Each point is reached from the start by the listed moves, each made 0, 1 or 2 times, or once backwards (-1), plus a little noise. Say if it took an odd or an even number of moves. Then give how often each move was made.

Moves:
(1): [24  3  8  4]
(2): [-23  37  27  21]
Start: [  5   9 -26 -25]
Points:
[ 6 90 43 24] => even (2, 2)
[  6 -33 -61 -49] => even (-1, -1)
[ 27  11 -19 -19] => odd (1, 0)
[-65  82  21  14] => odd (-1, 2)

Moves:
(1): [  7  19   4 -32]
(2): [-31  23   1   4]
(3): [-2 -2 44 -2]
(4): [19 24 -3 28]
Start: [ 7 -5  7 -7]
Points:
[  7 -73  49  -8] => even (-1, -1, 1, -1)
[ 43  -6 -33 -41] => odd (1, -1, -1, 0)
[-45  75 103 -64] => even (2, 2, 2, 0)
[16 -7 44 51] => odd (-1, 0, 1, 1)

Moves:
(1): [ 29   3  -7   1  17  16 -15  -4  16 -24   7]
(2): [ -8  39  22  29  -2  -7 -11  -5  11 -12 -11]
(3): [ 17 -15  44  -1  -3  17  -5  -8  -1  14  14]
(4): [ -2   5  -4  44 -11   1   3  15   4  13   9]
(5): [-23 -18  -2   7  36   7  -1 -16  -4  25  34]
(6): [-25  -2 -20   6 -18  25  10  -2  21   6   7]
(7): [-11   4   3 -13   9  10  38 -10 -13  -5  22]
(8): [ -7  18 -21 -30   4   4  -7  31  -5   5  -1]
Start: [  6 -14  -3 -20  -7 -18  -4 -16 -17 -17  -4]
Points:
[-90   3 -57 -65  39 -21  83 -13 -67  14  47] => even (-1, 0, -1, 0, 1, 0, 2, 1)
[  73    3   13 -115   32  -13  -91   31  -22  -34  -26] => odd (1, 0, 1, -1, 0, -1, -1, 2)
[ -15  -18   40  -13   44   95   51 -121   42  -58   96] => odd (2, 1, 1, -1, 1, 2, 2, -1)

Moves:
(1): [  7  10   8   1   7  -7   6   2 -16  -4   0]
(2): [-24   6 -21  10 -20 -13  14  -5  10  -8  14]
(3): [ 15  -2 -11  -7  -6  18  14  32   7  -1  12]
(4): [ -5   0  -5   2  18  -7   9  -6  -8  27 -11]
(5): [-3 -8 13  5  0  2  6  8 -2  6  3]
(6): [  1  -3  19 -21   8  -2  -5   3 -10   4  47]
(7): [ 13  -2  -1  13   9 -21  -4   9  -5  -5   6]
(8): [ -2  -1 -13   3   1  15  -7 -37 -12 -14  -2]
(9): [ -5 -12  -2 -10   4   6  14  12  17  -2 -20]
(10): [ -4   6  -9  -8  19  25 -24  -1  -2 -10  -5]
(11): [  1   9  12   6  -1   6  -3  -4  14 -13  10]
Start: [  5   5 -10  -9   3  -6   3   0   8   3   8]
Points:
[ -60   47   -8  -11   -2  -65   26 -116  -38   29  121] => even (1, 2, -1, 2, -1, 2, -1, 1, -1, -1, 1)
[-40  16 -37  17 -17 -16  32 -82   9  44  27] => odd (-1, 1, 0, 2, 0, 0, -1, 1, -1, -1, 1)
[ -3 -27  59 -21  45  47 -12 -64  15 -31  13] => odd (0, -1, -1, 0, 2, 1, 0, 2, 2, 0, 2)
[ -6 -14  81 -79 108  -8  12  30 -61  96  21] => odd (2, -1, -1, 2, 2, 2, -1, -1, 1, 1, -1)

Moves:
(1): [ 10   0 -14   9   7 -15   6   3 -11  -7   6   4  -2 -15]
(2): [ 13  18 -11  11   4 -11   3   3  -3   2  15   8  -3  18]
(3): [ 17   7   1  -1   0 -10 -25  17   9   0  -3 -16  -5   5]
(4): [  5 -17  12  17   7   7   5   1   6   8  14   1  -6  -3]
(5): [ -5 -24 -25 -31   9 -15  -5 -19  -8  -4  18  12 -14  -8]
(6): [ 14 -18 -10 -23   2  20   8   6   4   4  -9   1  17   0]
(7): [-12  15 -20 -10  -2  -2   3  20   5   1  26   0   6 -25]
(8): [ -5  -6 -23  18  -1  -6 -16  15   0 -17   7  15  -1   4]
(9): [  4  11   1   6  -1  -2  -1   0  23  -2 -11   6   5   1]
(10): [ -4   4 -13   3   1 -18 -13   5  -7  32 -15   2   0   6]
(11): [ 15  -5   7   1 -16   0 -17  -3  -8  11  17  17   6 -10]
(12): [ -4  -1  22  -8   2  -3   8  21  -3   2 -14  14 -10  -5]
(13): [-11  -2  12 -13   8  -3   5   2   6  -6  -2  -5  30  -4]
(14): [ -3 -14   3   0 -23 -15  13  17  10  -3   4 -12   1  -9]
Start: [ 10 -10 -10  -4   4 -32  -4   5 -13  -3  10  -8 -25  -9]
Points:
[ 27  97 -90  93  30 -62  16 113  -5 -31  56 107 -50 -36] => even (2, 2, -1, 0, -1, 0, 2, 2, 2, 0, 0, 2, -1, -1)
[114 -26  58   0  -1  -6  30  27 -25  49  10  33  35   7] => odd (1, 2, 0, 1, -1, 2, -1, -1, 0, 0, 2, 1, 1, 0)
[ 16   1 -69  16  60 -43  78  45  16 -76  78  29  47 -34] => even (2, 2, -1, 1, 0, 1, 1, 1, 1, -1, -1, 0, 2, 0)
[ 76  35   8 -44  10 -30  57 121  37 -27  10 -62  27 -14] => odd (1, 2, 2, 0, -1, 2, 1, -1, 0, -1, -1, 1, 1, 1)
[ 62  -2 -53  63  30 -90  29 -86 -39   5  64  28 -86   9] => odd (2, 2, -1, 1, 1, -1, -1, -1, 1, 0, 0, -1, -1, 0)
